Each wall is flat, endless, passes through zero and stands at right angles to its row. A trip goes straight from one point to another. Which walls does it cross, in order?

Walls:
(1): 0.05 0.02 0.12
(2):  0.11 -0.38 -0.25
(3): -0.16 -0.21  0.12
(4): -0.10  0.08  0.21
(5): -0.13 -0.19 -0.13
(6): -0.57 -0.37 -0.14
(7): -0.29 -0.25 -0.41
(8): 0.06 0.16 0.05
(9): -0.17 -0.19 -0.10
Trips:
-0.09  0.06  0.42 to  0.30 -0.24  0.21 -> 2, 8, 4
-0.07  0.25  0.00 to 0.36 0.01 0.09 -> 4, 2
 0.13 -0.20  0.29 to 0.06 0.45 0.51 -> 2, 8, 3
-0.01  0.27 -0.27 to  0.03 -0.08  0.53 -> 7, 4, 1, 3
-0.16  0.62 -0.44 to  0.39 -0.19  0.02 -> 7, 2, 1, 8

Walls:
(1): -0.13 -0.17 -0.21  0.14  0.41 -0.05  0.10  0.23  0.15
(2):  0.31  0.02 -0.40 -0.05 -0.17 -0.36  0.25 -0.05  0.11
(3): -0.71  0.13  0.01  0.15 -0.27 -0.24 -0.15  0.19  0.31
(4):  0.24  0.14 -0.05  0.31  0.29  0.35  0.17  0.07 -0.14
(5):  0.01  0.42  0.24 -0.62  0.79 -0.30  0.26 -0.04  0.03
(6):  0.07  0.21  0.36 -0.17  0.18 -0.33  0.23 -0.21  0.50
Trips:
-0.12  0.57 -0.29 -0.29  0.14  0.05 -0.38  0.44  0.40 to -0.09 -0.08  0.07  0.01 -0.29 -0.21 -0.58 -0.01 -0.12 -> 6, 1, 5
 0.40 -0.48 -0.98 -0.04 -0.09 -0.30  0.12  0.02  0.28 to -0.26 -0.09  0.38 -0.09 -0.18 -0.23 -0.04 -0.08 -0.08 -> 3, 6, 1, 2, 5
 0.21  0.53  0.05  0.11 -0.04  0.11 -0.07  0.22 -0.25 to  0.07  0.04  0.10  0.41  0.13 -0.07  0.15 -0.04  0.38 -> 6, 2, 1, 3, 5

Walls:
(1): -0.29  0.34 -0.29 -0.38  0.16  0.42 -0.18  0.07 -0.19  0.34  0.01 -0.14 -0.38 -0.15
(2):  0.22 -0.33 -0.15  0.17  0.37 -0.35  0.03  0.05 -0.23  0.46  0.54 -0.39 -0.08 -0.45
(3): -0.58  0.33 -0.01  0.27 -0.38 -0.11  0.07  0.11 -0.53  0.09  0.14  0.59  0.28  0.00
(4): -0.10 -0.12  0.24  0.16  0.07  0.22  0.36 -0.15 -0.09 -0.16  0.01 -0.27  0.50 -0.15
(5): -0.24 -0.23  0.31  0.01 -0.02 -0.05 -0.03  0.08  0.25  0.22 -0.24  0.22  0.13  0.42
(6): -0.07 -0.19  0.09  0.23 -0.07  0.14 -0.01 -0.23 -0.40 -0.23 -0.02 -0.21 -0.05 -0.09
(7):  0.12  0.42  0.47  0.14 -0.24 -0.11 -0.19  0.43 -0.11 -0.09 -0.11  0.35  0.64 -0.11
(8): -0.07  0.19  0.38 -0.23 -0.35 -0.16 -0.38  0.29 -0.40 -0.01  0.03  0.08  0.33  0.18
(9):  0.07 -0.06 -0.31 -0.04 -0.36  0.60 -0.19  0.28 -0.43  0.26  0.08 -0.37 -0.28  0.19
Trips:
 0.33 -0.23  0.63  0.00 -0.01 -0.04 -0.31  0.48  0.00  0.11  0.19  0.25  0.47 -0.43 to -0.18  0.47 -0.09 -0.02 -0.36 -0.26  0.03 -0.34  0.39  0.15  0.03  0.58 -0.18 -0.13 -> 4, 2, 8, 1
-0.39  0.46  0.15 -0.37  0.14  0.01 -0.25 -0.30 -0.03 -0.11 -0.33  0.05  0.32  0.19 to -0.39  0.02 -0.06  0.03  0.12  0.04 -0.04 -0.01 -0.56  0.39  0.19  0.38  0.33  0.13 -> 6, 9, 2
 0.14  0.03 -0.03 -0.28 -0.42 -0.14 -0.21  0.04  0.36 -0.37 -0.10 -0.30 -0.21  0.33 to -0.03 -0.20  0.13 -0.48  0.03 -0.14  0.30  0.45 -0.10 -0.06  0.15 -0.40 -0.12 -0.30 -> 5, 1, 2, 4

Walls:
(1):  0.41 -0.27  0.01  0.15  0.07 -0.06  0.05  0.04  0.15  0.04 -0.21  0.34 -0.29 -0.31  0.06 -0.47 -0.03  0.21 -0.04 -0.34  0.06 -0.19  0.11  0.04
(2): -0.38  0.09 -0.31  0.43  0.20  0.44  0.06  0.14 -0.09  0.15  0.09 -0.06 -0.14  0.36 -0.08 -0.01  0.07  0.16 -0.02  0.54  0.31  0.00 -0.05  0.02
(3):  0.21 -0.12  0.54  0.44  0.33 -0.30  0.02 -0.11 -0.04  0.05  0.13  0.29 -0.07 -0.20 -0.25  0.23  0.04 -0.01  0.15 -0.36  0.01 -0.20  0.02  0.13
(4):  0.39 -0.37  0.19  0.19  0.02 -0.36 -0.42  0.04 -0.52  0.20 -0.16  0.19  0.24  0.05 -0.22  0.10  0.09 -0.52 -0.03  0.07  0.24  0.38  0.02 -0.04
(5): -0.44  0.03  0.35 -0.11  0.24 -0.50  0.27 -0.03 -0.18  0.00 -0.14 -0.38 -0.10 -0.21 -0.40  0.30 -0.09 -0.18  0.12 -0.04  0.31 -0.16  0.07  0.01
Trips:
 0.11  0.74 -0.28  0.67  0.21 -0.16  0.14 -0.06  0.30 -0.13 -0.34  0.02 -0.24 -0.17 -0.16 -0.02 -0.32  0.02  0.06 -0.08  0.12 -0.09 -0.52 -0.19 to -0.03 -0.77 -0.34  0.08  0.01 -0.03 -0.25 -0.12  0.33  0.26  0.06  0.27  0.08 -0.14 -0.04 -0.29  0.27 -0.13  0.08  0.31  0.23 -0.05  0.06 -0.05 -> 5, 4, 3
 0.03  0.05 -0.27 -0.17  0.33  0.41 -0.16  0.81  0.57 -0.23 -0.62 -0.13 -0.15  0.16  0.06  0.24 -0.19 -0.57 -0.09  0.00  0.27 -0.18  0.28  0.10 to -0.14 -0.02  0.37  0.60 -0.20 -0.24  0.60 -0.17  0.05  0.42  0.14 -0.02 -0.14 -0.21  0.16  0.17 -0.21  0.11  0.00 -0.01 -0.15  0.10 -0.18 -0.13 -> 3
-0.60  0.30  0.05  0.19  0.64  0.06  0.27  0.19 -0.47  0.16 -0.04  0.22  0.21  0.24 -0.11  0.20 -0.12  0.04  0.20 -0.37  0.01 -0.25  0.23 -0.22 to -0.18 -0.27 -0.02 -0.29 -0.43 -0.73 -0.09 -0.17 -0.13 -0.60 -0.33  0.18  0.03  0.10  0.19 -0.27 -0.07 -0.34  0.26  0.03  0.35 -0.08 -0.21 -0.29 -> 4, 2, 3, 1
 0.01 -0.39  0.33  0.39  0.02 -0.26  0.00  0.21  0.70  0.10  0.27  0.04  0.18  0.02 -0.22 -0.22 -0.09  0.40 -0.23  0.04  0.19 -0.32  0.04  0.24 to  0.46  0.03  0.10  0.35 -0.07  0.30 -0.06  0.49  0.27  0.08  0.00 -0.13  0.30  0.19 -0.07 -0.05  0.01  0.06 -0.03 -0.40 -0.18  0.02 -0.25  0.16 -> 5, 2, 4
-0.26  0.26 -0.01 -0.32 -0.14  0.12  0.17  0.11  0.28 -0.15 -0.09  0.14  0.08 -0.49 -0.22  0.12 -0.22 -0.64 -0.08 -0.04 -0.47  0.40  0.37 -0.44 to  0.02  0.15  0.08 -0.12 -0.54  0.10  0.44  0.22 -0.20  0.11 -0.01 -0.13  0.09 -0.04 -0.08  0.12  0.37 -0.33  0.43 -0.24  0.33  0.43 -0.08 -0.15 -> 4
-0.10  0.35 -0.05  0.14  0.09 -0.40 -0.28  0.24  0.20  0.14  0.11  0.19 -0.15 -0.64 -0.09 -0.49 -0.17  0.19  0.04 -0.10  0.26 -0.36 -0.29  0.17 to -0.05  0.25 -0.30 -0.06  0.05 -0.13 -0.06 -0.23 -0.26  0.10 -0.30  0.10 -0.06  0.39 -0.25 -0.57  0.07 -0.46 -0.16  0.00 -0.14 -0.01  0.40 -0.43 -> 4, 3, 2, 5
-0.08  0.15  0.16 -0.44  0.81  0.07 -0.01 -0.29 -0.11 -0.27 -0.11  0.27  0.01 -0.27  0.00 -0.37 -0.04  0.28 -0.67 -0.16 -0.23 -0.01 -0.31 -0.47 to  0.04  0.08  0.03 -0.09  0.14 -0.34  0.49 -0.12  0.06 -0.38 -0.17  0.19 -0.24  0.49 -0.64 -0.11 -0.06 -0.18 -0.18 -0.17  0.75  0.03  0.01  0.05 -> 5, 4, 2
-0.12  0.13 -0.33 -0.10 -0.36 -0.07 -0.37 -0.08  0.19 -0.10 -0.51 -0.10  0.06 -0.06  0.33 -0.13 -0.34 -0.03  0.17 -0.29  0.10  0.29 -0.20 -0.09 to -0.14  0.03  0.08 -0.20  0.15  0.28 -0.25 -0.44 -0.02 -0.13  0.12 -0.44 -0.36 -0.28  0.09 -0.12 -0.06  0.58 -0.10  0.17  0.05 -0.32 -0.05 -0.17 -> 2, 5

Walls:
(1): -0.11  0.15  0.23 -0.16  0.02 -0.09 -0.27  0.20 -0.28  0.11 -0.26  0.19 -0.52  0.04 -0.19  0.15  0.05  0.35  0.25  0.18 -0.04 -0.13 -0.11 -0.11  0.23  0.26 -0.05 -0.40  0.10 -0.20  0.28 -0.10  0.02 -0.08 -0.52 -0.06  0.02 -0.28  0.28 -0.13  0.13 -0.44  0.03  0.20 -0.22  0.01  0.13 -0.31
(2): -0.15 -0.04 -0.12 -0.59  0.23 -0.42  0.25 -0.01 -0.10 -0.17  0.23 -0.27 -0.19 -0.42  0.44 -0.22  0.05 -0.28  0.25 -0.13  0.45 -0.24 -0.22  0.05 -0.31 -0.08  0.25  0.05  0.17  0.31 -0.02  0.02 -0.52  0.45 -0.14  0.30  0.05 -0.36 -0.71  0.34  0.10 -0.11  0.31  0.00 -0.06 -0.04 -0.21  0.64
(3):  0.13  0.29  0.06  0.36  0.31 -0.08 -0.67  0.17  0.10  0.15 -0.30  0.36 -0.10  0.45  0.31  0.26  0.11  0.19  0.18  0.03  0.20  0.29  0.00  0.23  0.17  0.39  0.10 -0.31 -0.31  0.16 -0.30 -0.26 -0.26  0.53 -0.38  0.21  0.10  0.24  0.56 -0.53 -0.07  0.00 -0.62 -0.16  0.37  0.38 -0.18 -0.11
(4):  0.58  0.33  0.14  0.01 -0.46  0.22  0.04  0.27  0.03  0.22 -0.28  0.09 -0.13 -0.05  0.09  0.04 -0.33  0.04 -0.34 -0.15  0.20  0.06  0.03  0.17  0.21 -0.01 -0.06 -0.15 -0.29  0.07  0.29  0.38  0.29 -0.31 -0.20 -0.28  0.17 -0.12  0.21  0.34  0.20  0.09  0.39 -0.02  0.19 -0.10  0.33 -0.23
(5):  0.62  0.27 -0.41  0.04 -0.32  0.10 -0.27 -0.32  0.34  0.19  0.27  0.31 -0.10  0.19 -0.02 -0.10  0.15 -0.12  0.07 -0.05  0.05  0.00 -0.08 -0.05  0.06 -0.11  0.10  0.58  0.15  0.26 -0.09 -0.29 -0.14  0.51  0.07 -0.55 -0.19 -0.04 -0.01  0.19 -0.01 -0.19 -0.48  0.21 -0.22 -0.13  0.26  0.17
(6):  0.05  0.03 -0.11  0.31  0.01  0.21  0.26  0.08 -0.06 -0.02 -0.42  0.03  0.34 -0.26  0.13 -0.40 -0.41  0.22  0.27 -0.19 -0.05 -0.37  0.31 -0.22  0.13 -0.12 -0.10 -0.56  0.45  0.32  0.16  0.56 -0.03  0.03  0.56 -0.03  0.23 -0.05  0.30  0.22 -0.03 -0.09  0.63  0.16 -0.04 -0.11 -0.09 -0.22
(7): -0.43  0.27  0.34 -0.16  0.24  0.17  0.08 -0.14  0.49  0.04 -0.06 -0.23 -0.15  0.20  0.22  0.09  0.23  0.24 -0.06 -0.50  0.01  0.07 -0.38  0.42  0.42  0.13  0.39  0.49  0.22  0.21  0.28 -0.20  0.10 -0.28  0.18 -0.04 -0.13 -0.15 -0.45  0.06 -0.17  0.19  0.53  0.24 -0.16 -0.07  0.24 -0.05
Trips:
-0.42  0.11 -0.07  0.07  0.13  0.39 -0.29  0.26 -0.36  0.29 -0.07 -0.04 -0.06 -0.11  0.19  0.47  0.03  0.09 -0.17 -0.34 -0.39 -0.05  0.35  0.70 -0.50  0.18 -0.01 -0.12  0.05 -0.30 -0.17 -0.19 -0.03  0.07 -0.09 -0.09  0.00 -0.05 -0.05 -0.03 -0.34  0.12  0.03 -0.28  0.07 -0.13 -0.22 -0.07 to -0.15 -0.01 -0.26 -0.25  0.21  0.23  0.11 -0.07 -0.17  0.13 -0.12  0.58  0.01 -0.01 -0.12 -0.11 -0.31 -0.06 -0.17  0.35 -0.26 -0.09 -0.16 -0.15  0.21  0.07  0.32 -0.05  0.07 -0.36 -0.23  0.13 -0.10 -0.57 -0.07  0.16  0.13  0.00  0.09  0.28 -0.14  0.04 -0.09 -0.43  0.05  0.00 -0.13  0.13 -> 7, 3, 4, 6
 0.38 -0.32  0.05 -0.48 -0.19  0.11 -0.01  0.09 -0.25 -0.48  0.28 -0.12 -0.11  0.00  0.09  0.09 -0.23 -0.04 -0.20  0.00 -0.21  0.19  0.13 -0.50 -0.13 -0.01  0.14 -0.13  0.03  0.27  0.02 -0.16 -0.39  0.26 -0.32  0.42 -0.12  0.36  0.21  0.04  0.07 -0.06  0.55 -0.02  0.27 -0.09  0.27 -0.27 to -0.23 -0.33 -0.12 -0.23 -0.08 -0.13 -0.22  0.12  0.37 -0.21 -0.08  0.00  0.08 -0.09  0.42  0.27  0.64 -0.15 -0.38  0.04 -0.34 -0.14  0.14 -0.46 -0.17  0.15  0.05  0.37  0.09 -0.80 -0.07  0.32  0.14  0.16  0.38  0.21 -0.08 -0.41 -0.03 -0.11 -0.28 -0.15  0.09  0.18  0.13 -0.22 -0.14  0.14 -> 1, 4, 6, 7
 0.08  0.11 -0.29 -0.03 -0.20  0.20 -0.30  0.20  0.07 -0.27 -0.26  0.18 -0.12  0.37 -0.01 -0.13 -0.08  0.57 -0.01  0.32  0.11  0.33 -0.19 -0.06  0.22 -0.16 -0.03 -0.55 -0.17 -0.05 -0.26 -0.13  0.21 -0.53 -0.07 -0.09  0.03 -0.26  0.08  0.10 -0.13  0.05  0.32 -0.05 -0.12 -0.03 -0.53 -0.25 to  0.28  0.28  0.20  0.06  0.20  0.37  0.17 -0.18  0.05  0.30 -0.26 -0.15  0.24 -0.20 -0.46 -0.12  0.04 -0.20 -0.31 -0.07  0.38  0.30  0.17  0.30  0.13  0.28  0.16  0.13  0.11  0.24  0.08 -0.20 -0.39  0.28  0.61 -0.11 -0.18  0.07  0.31 -0.09 -0.05 -0.17 -0.17 -0.06 -0.35 -0.40  0.25 -0.06 -> 7, 5, 1
 0.07 -0.32 -0.04  0.11 -0.20 -0.38 -0.50 -0.39  0.10  0.13 -0.15 -0.10  0.13 -0.09 -0.09 -0.22  0.29  0.18  0.78  0.48  0.00 -0.19  0.02 -0.10  0.14  0.02 -0.20  0.07  0.15  0.41 -0.13  0.64 -0.03 -0.03 -0.04 -0.10  0.28 -0.03 -0.12 -0.24  0.20  0.16 -0.04  0.16 -0.46 -0.43 -0.28 -0.29 to  0.15  0.13 -0.60  0.03  0.00 -0.49  0.46 -0.13 -0.06  0.17  0.01  0.25  0.46  0.30 -0.04 -0.11  0.05  0.04  0.37 -0.09 -0.07 -0.18  0.25 -0.16 -0.14 -0.24  0.02 -0.05 -0.30 -0.07 -0.14 -0.30 -0.39  0.32  0.13  0.22  0.18 -0.10 -0.34  0.03  0.53 -0.13  0.12 -0.08 -0.10 -0.24 -0.21 -0.15 -> 1
-0.29  0.09 -0.01  0.27  0.40  0.12  0.22  0.28  0.28 -0.43  0.32 -0.29  0.06  0.17 -0.25 -0.10 -0.16 -0.41  0.17 -0.20  0.29 -0.09 -0.07 -0.48 -0.18  0.07 -0.20 -0.29 -0.43  0.45 -0.19 -0.44 -0.17 -0.11  0.16 -0.19  0.12  0.23 -0.03 -0.16 -0.03 -0.13  0.50 -0.30  0.25  0.41 -0.02  0.31 to  0.06  0.08  0.13  0.40 -0.15  0.14 -0.15 -0.46  0.20 -0.63 -0.55 -0.36 -0.08  0.14 -0.20  0.37  0.01  0.40  0.02  0.02 -0.01  0.40 -0.36 -0.39  0.18  0.16  0.38  0.11  0.20  0.18 -0.25  0.04  0.47  0.03 -0.16  0.27 -0.04 -0.28 -0.23 -0.04 -0.52 -0.25  0.04  0.17  0.14  0.33  0.06  0.08 -> 7, 2, 6, 1
 0.00 -0.34 -0.52 -0.50  0.26 -0.09 -0.12  0.15  0.22 -0.10 -0.05 -0.23  0.03  0.16  0.14 -0.36 -0.27 -0.15 -0.28  0.21 -0.02 -0.34  0.80  0.13  0.08 -0.14 -0.05 -0.15  0.21 -0.10  0.41 -0.01 -0.36  0.43  0.08  0.46  0.11  0.53 -0.76  0.04  0.10  0.24  0.12 -0.21  0.22  0.08  0.34 -0.22 to  0.38 -0.18 -0.66 -0.17  0.01  0.04 -0.46 -0.45  0.06 -0.27  0.25 -0.01  0.52 -0.29 -0.33 -0.06 -0.19  0.24 -0.50  0.06  0.51 -0.12  0.00 -0.19 -0.21  0.45 -0.49  0.52  0.33 -0.25 -0.07  0.26  0.34  0.29 -0.34 -0.41 -0.60 -0.25 -0.26  0.13 -0.11 -0.65 -0.23 -0.08  0.09 -0.48 -0.43  0.37 -> 5, 6
-0.06 -0.34 -0.02  0.10 -0.32 -0.28 -0.07  0.02  0.10  0.24 -0.01 -0.14 -0.31 -0.31  0.04 -0.10 -0.03 -0.14 -0.09 -0.20 -0.43 -0.03 -0.13  0.22 -0.65 -0.43  0.16 -0.18  0.15 -0.38  0.15 -0.14  0.23  0.04 -0.01  0.07  0.17  0.40  0.51  0.08  0.15 -0.08  0.20  0.22 -0.27 -0.12  0.37 -0.17 to -0.10  0.04  0.22 -0.03 -0.07 -0.15 -0.57  0.12 -0.22  0.07  0.30  0.07 -0.32 -0.24 -0.33 -0.34 -0.89 -0.23  0.19  0.41  0.52 -0.08  0.47  0.07 -0.33  0.07 -0.05  0.35 -0.06  0.09  0.18  0.17  0.16 -0.10  0.46  0.51  0.31 -0.02 -0.13 -0.04  0.10  0.26  0.22 -0.35 -0.21 -0.30 -0.07 -0.16 -> 2, 1
